Every row gives one point. The points of each table are mixes of a few directions, plus a little noise. Count the directions of each table, and those that both share. Where both have some left over, give the other angles between the two spaces (their principal angles), to ten degrees, smallest first.

First (6 x 3):
[[ 5.4 -4.8 -4.8]
 [ 1.8 -0.6  8.3]
 [-5.5  4.0 -0.7]
 [-2.4  1.8 -1.5]
 [-0.8  1.3  5.4]
 [ 1.5 -2.1 -6.7]]
Second (7 x 3):
[[ 1.3 -1.1  0.9]
 [-8.1  5.8 -4.8]
 [-2.9  2.0 -1.7]
 [ 5.4 -3.8  3.1]
 [ 4.3 -3.0  2.5]
 [ 5.3 -3.9  3.2]
 [-5.4  4.0 -3.2]]
Directions: first 2, second 1, shared 1

First (7 x 4):
[[ 4.2  0.5  4.7 -3.6]
 [-4.3  4.7 -4.4 -4.5]
 [ 6.2 -6.4 -1.1  4.2]
 [ 3.9 -4.5 -3.9  2.8]
 [-5.7  2.5  0.1  1.2]
 [ 1.2 -3.0  0.7  3.7]
 [-5.5  6.1  3.8 -3.8]]
Second (6 x 4):
[[  3.2   7.8  -7.4  -1.6]
 [ -4.2 -10.2   9.8   2.1]
 [  0.7   1.7  -1.6  -0.3]
 [  1.4   3.2  -3.0  -0.7]
 [ -0.6  -1.5   1.4   0.3]
 [ -0.4  -1.0   0.9   0.2]]
Directions: first 3, second 1, shared 0; angles 40

First (7 x 6):
[[ 3.4  4.4 10.2 -7.4 14.0  3.8]
 [-0.5 -0.6 -1.2  0.9 -1.6 -0.6]
 [-0.2 -0.2 -0.6  0.4 -0.8 -0.2]
 [-1.3 -1.8 -4.2  3.0 -5.7 -1.5]
 [-0.6 -0.7 -1.6  1.2 -2.2 -0.6]
 [-2.2 -2.7 -6.3  4.4 -8.5 -2.3]
 [ 1.2  1.4  3.4 -2.5  4.7  1.3]]
Second (8 x 6):
[[-8.3 -9.7 -8.4 -1.0 -0.9 -0.2]
 [ 2.7  3.1  2.4  0.7 -0.4 -0.1]
 [ 1.5  1.9  2.2 -0.6  1.5  0.4]
 [-1.6 -1.8  0.3 -2.4  3.8  0.9]
 [-0.4 -0.6 -2.6  2.5 -4.3 -1.2]
 [ 7.9  9.2  7.7  1.2  0.2  0.1]
 [-6.7 -7.9 -6.2 -1.6  0.8  0.1]
 [ 5.0  5.8  4.4  1.2 -0.6 -0.2]]
Directions: first 1, second 2, shared 1

First (6 x 6):
[[  0.3   0.1   0.2  -0.3  -0.3   0.3]
 [ -1.1  -0.1  -0.5   1.0   1.0  -1.2]
 [ -0.9   0.0  -0.6   0.9   0.7  -0.9]
 [ -8.7  -0.1  -4.6   8.3   7.9 -10.0]
 [  6.3   0.0   3.5  -6.1  -5.8   7.3]
 [  4.1   0.1   2.1  -3.9  -3.7   4.7]]
Second (9 x 6):
[[-5.9  1.1  5.7 -3.1 -2.2  1.4]
 [ 4.7 -2.1  3.0 -3.3 -5.8  4.8]
 [-1.9 -0.7  5.4 -3.6  3.2  0.4]
 [ 7.0  4.9 -8.8  1.8 -9.3  5.2]
 [ 5.0  3.5 -6.8  0.9  3.1  0.3]
 [-0.8 -1.2  4.3 -3.0  6.1 -0.8]
 [-2.7 -2.3 -0.8  3.8  1.8 -4.2]
 [-1.2 -0.6 -5.0  5.8 -1.3 -3.5]
 [-4.3 -2.4  3.0  0.8  4.2 -3.7]]
Directions: first 1, second 4, shared 1

First (7 x 8):
[[  1.7   3.9   0.7   6.6  -6.3  -5.2  -0.5   0.6]
 [ -0.7   5.9  -6.7  -4.6   5.8   1.3 -10.6   4.8]
 [  1.1  -6.8   6.1  -3.0  -4.4   1.2   7.3   0.2]
 [ -0.9  -1.2  -2.1   1.3   5.3   0.4   0.3  -4.7]
 [ -0.3   2.2   1.3   5.0  -3.9  -1.7   1.0   0.0]
 [ -3.2   3.6  -3.2   0.4   2.8   4.2  -3.5   2.0]
 [  1.9  -7.8   3.6  -5.2   0.8  -0.3   5.2  -2.3]]
Second (9 x 8):
[[ 0.5  3.4 -0.8  6.0 -2.3 -3.5 -0.8 -1.2]
 [ 1.3  3.1 -2.2 -3.8 -0.3 -1.1 -5.7  4.6]
 [-2.7 -5.9  5.8 -5.9 -2.1  8.2  6.7  3.4]
 [-0.9 -4.8  1.7 -8.5  2.4  5.5  1.7  2.4]
 [ 0.3  1.8 -0.6  8.2 -0.7 -3.7  1.6 -5.0]
 [-0.5  0.0  1.5 -2.8 -2.3  2.4  0.0  3.9]
 [ 0.8  0.6 -2.2  4.8  2.7 -3.7 -0.2 -5.6]
 [-0.7 -2.4  0.4  7.9  2.3 -2.1  5.6 -9.1]
 [ 2.3  4.8 -3.8 -5.8  0.2 -1.9 -9.1  6.7]]
Directions: first 4, second 3, shared 3

First (7 x 9):
[[-4.2 -1.1  0.6 -2.2 -0.7 -2.0  5.0  3.8  2.5]
 [-7.5  0.0 -0.1  0.0 -3.2 -6.9  3.9  2.8  1.8]
 [ 4.6 -2.1  3.6 -4.6  2.6  8.6  2.2  2.0 -2.2]
 [ 1.1 -1.2  4.7 -1.6 -1.1  3.2 -0.8 -0.5 -5.1]
 [-6.8 -0.3  0.8  0.1 -3.2 -6.1  3.1  2.3  0.5]
 [ 5.2  2.6 -2.2  5.8  0.0 -0.4 -9.8 -7.6 -3.5]
 [ 7.7  2.1 -7.6  2.3  5.6  3.6 -3.6 -2.6  5.9]]
Second (7 x 9):
[[  0.3  -2.3   0.1  -1.4  -1.0   3.7   3.8   1.5  -3.3]
 [  3.2  -8.9   1.1   0.6  -4.2   8.9   6.0   5.4 -11.6]
 [  0.2   4.2  -5.9  -2.1   3.8   0.2   2.4  -2.7   6.7]
 [ -3.9   3.5   3.6  -2.4   0.3  -4.4  -1.4  -1.8   2.7]
 [ -1.8   0.8   4.7   1.9  -1.4  -5.1  -5.5  -0.5   0.1]
 [ -0.4   6.3  -4.0   0.5   4.1  -5.3  -4.1  -4.0   9.7]
 [  2.4  -3.9   0.4   2.8  -1.8   2.0  -0.8   2.0  -4.2]]
Directions: first 3, second 3, shared 1; angles 40, 60
